Rows are points. The points of each table are mixes of a few directions, plus a little noise. How many directions does each table use, and how many do they share? Where both have some left over, give the other angles between the two spaces (their principal angles), to ten degrees, smallest first.

First (7 x 3)
[[-1.15 -2.36  3.20]
 [-1.82 -0.87  1.02]
 [ 2.73  1.79 -2.22]
 [-1.25 -1.64  2.19]
 [-0.53  1.76 -2.56]
 [ 0.31 -1.37  1.95]
 [ 1.67  2.67 -3.58]]
Second (5 x 3)
[[-1.53 -2.50  3.36]
 [ 4.86  0.20  0.28]
 [ 0.25  1.09 -1.51]
 [-0.69  0.13 -0.26]
 [-2.91  1.09 -1.88]]
Directions: first 2, second 2, shared 2

First (9 x 6)
[[-0.81 -6.96 -0.72  1.26  1.89  1.33]
 [ 0.12  2.40  0.05 -0.48 -0.06  0.01]
 [ 0.02  0.71 -0.01 -0.15  0.06  0.07]
 [ 0.17  3.27  0.08 -0.66 -0.07  0.01]
 [ 0.18  6.52 -0.03 -1.37  0.46  0.53]
 [ 0.89  4.90  0.91 -0.79 -2.61 -1.94]
 [ 0.52 -2.60  0.74  0.73 -2.52 -2.04]
 [-0.75 -4.74 -0.74  0.80  2.09  1.52]
 [-0.35 -3.48 -0.30  0.66  0.73  0.50]]
Second (9 x 6)
[[ 0.13 -0.06  0.26  0.06 -0.68 -0.61]
 [-0.39  0.51 -1.04 -0.33  2.43  2.34]
 [ 0.47  1.20 -0.26 -0.25 -0.46  0.28]
 [-0.07  0.51 -0.55 -0.20  1.02  1.14]
 [-0.79 -1.20 -0.20  0.13  1.80  0.81]
 [-1.87 -3.78  0.26  0.59  3.10  0.46]
 [ 2.63  1.44  2.81  0.45 -9.45 -7.09]
 [ 0.16  0.73 -0.41 -0.19  0.38  0.74]
 [-0.26  0.59 -0.88 -0.28  1.90  1.92]]
Directions: first 2, second 2, shared 1; angles 30

First (8 x 9)
[[-1.05 -0.99  0.37  2.07 -3.35 -1.73  5.18  2.69 -6.08]
 [ 0.32  0.30 -0.11 -0.63  1.01  0.52 -1.57 -0.81  1.84]
 [ 1.04  0.98 -0.36 -2.03  3.31  1.70 -5.12 -2.66  6.02]
 [-0.61 -0.57  0.21  1.20 -1.94 -0.99  3.01  1.57 -3.53]
 [ 0.56  0.53 -0.19 -1.09  1.77  0.91 -2.75 -1.43  3.22]
 [ 0.27  0.26 -0.09 -0.54  0.88  0.45 -1.35 -0.71  1.59]
 [-0.67 -0.63  0.23  1.33 -2.15 -1.11  3.33  1.73 -3.92]
 [ 0.15  0.14 -0.06 -0.29  0.47  0.24 -0.73 -0.38  0.85]]
Second (9 x 9)
[[ 0.04  0.50 -0.58  0.16 -1.20 -0.79  2.37  2.63 -0.24]
 [-0.67 -1.25  0.93 -0.32  2.67  0.62  1.79  1.49 -0.46]
 [-2.20 -1.54 -0.08 -3.51  0.31 -1.47  1.18  2.01 -2.26]
 [-0.73 -1.93  2.94 -0.91  1.34  0.12  0.44 -0.03  0.29]
 [ 2.57  3.17 -3.15  3.17  0.27  2.05 -4.03 -3.74  2.51]
 [-0.66 -0.79  1.58 -2.34 -1.18 -1.34  0.74  1.62  1.26]
 [ 0.32  0.37  0.75  2.28 -6.72 -2.18  1.60 -0.30 -3.36]
 [ 2.15  3.31 -4.27  2.04  1.92  2.06 -2.80 -1.61  2.83]
 [-0.76 -1.73  1.83 -0.53  2.62  0.93 -1.30 -2.02 -0.63]]
Directions: first 1, second 5, shared 1
